Every row gives one point. Each copy is the shape, with its points in the same order, stretched, turned, moved and blurred by noise. Some copies are also mirrored. Which?

Shape (8 x 3):
[[-0.38 -0.34 -0.30]
 [ 0.10 -0.21 -0.40]
 [-0.02  0.24  0.28]
 [-0.12 -0.25 -0.36]
 [ 0.25  0.04 -0.43]
 [ 0.03  0.08  0.05]
 [-0.24  0.30  0.25]
 [ 0.15  0.02  0.14]]
Copy 1 (8 x 3):
[[-0.21 -0.17 -0.47]
 [ 0.13 -0.02 -0.46]
 [ 0.06  0.05  0.21]
 [ 0.01 -0.06 -0.45]
 [ 0.31  0.11 -0.35]
 [ 0.13 -0.01 -0.04]
 [-0.08  0.12  0.18]
 [ 0.22 -0.07  0.01]]
Copy 1 is: only turned
Copy 2 (8 x 3):
[[ 0.34 -0.21 -0.45]
 [ 0.10  0.14 -0.73]
 [-0.05  0.25  0.43]
 [ 0.28  0.06 -0.57]
 [ 0.05  0.43 -0.48]
 [ 0.05  0.22  0.06]
 [ 0.12  0.27  0.59]
 [-0.18  0.19  0.02]]
Copy 2 is: mirrored
Copy 3 (8 x 3):
[[ 0.38  0.27 -0.35]
 [ 0.12 -0.23 -0.44]
 [-0.17  0.10  0.31]
 [ 0.23 -0.05 -0.37]
 [ 0.05 -0.47 -0.34]
 [-0.06 -0.03  0.06]
 [ 0.05  0.20  0.42]
 [-0.21  0.00  0.02]]
Copy 3 is: only turned
Copy 4 (8 x 3):
[[-0.12 -0.63  0.31]
 [-0.27  0.00  0.12]
 [ 0.39 -0.06 -0.17]
 [-0.22 -0.27  0.26]
 [-0.14  0.29  0.19]
 [ 0.18 -0.04 -0.11]
 [ 0.55 -0.32 -0.06]
 [ 0.09  0.08 -0.26]]
Copy 4 is: only turned

Shape (9 x 4):
[[-0.13 -0.20  0.31 -0.33]
 [ 0.68  0.14 -0.10  0.20]
 [ 0.14 -0.08  0.26 -0.04]
 [-0.18 -0.20 -0.27  0.36]
 [-0.06 -0.18 -0.28  0.32]
 [-0.30 -0.04 -0.13  0.13]
 [-0.11  0.05  0.04 -0.19]
 [ 0.66  0.07 -0.28  0.18]
 [ 0.02  0.09  0.30 -0.02]]
Copy 1 (9 x 4):
[[-0.07  0.63 -0.05  0.06]
 [ 0.34 -0.04  0.34 -0.44]
 [ 0.06  0.37  0.01 -0.17]
 [ 0.32 -0.18 -0.44  0.01]
 [ 0.32 -0.13 -0.35 -0.05]
 [ 0.03 -0.03 -0.29  0.11]
 [-0.07  0.26  0.03  0.10]
 [ 0.46 -0.08  0.31 -0.34]
 [-0.13  0.23  0.00 -0.14]]
Copy 1 is: only turned
Copy 2 (9 x 4):
[[ 0.43 -0.15 -0.27  0.20]
 [-0.36  0.46 -0.20  0.37]
 [ 0.09  0.10 -0.06  0.21]
 [-0.11 -0.29  0.27 -0.50]
 [-0.13 -0.17  0.26 -0.37]
 [-0.02 -0.27  0.07 -0.29]
 [ 0.20 -0.04 -0.31  0.11]
 [-0.35  0.47 -0.14  0.19]
 [ 0.08 -0.04 -0.20  0.36]]
Copy 2 is: mirrored
Copy 3 (9 x 4):
[[-0.08  0.34  0.05  0.19]
 [-0.52 -0.31  0.25 -0.44]
 [-0.25  0.06  0.15  0.11]
 [ 0.72 -0.29 -0.04  0.00]
 [ 0.59 -0.27 -0.01 -0.08]
 [ 0.53 -0.12 -0.21  0.08]
 [ 0.00  0.12 -0.17 -0.03]
 [-0.35 -0.31  0.23 -0.59]
 [-0.23  0.01 -0.01  0.17]]
Copy 3 is: mirrored
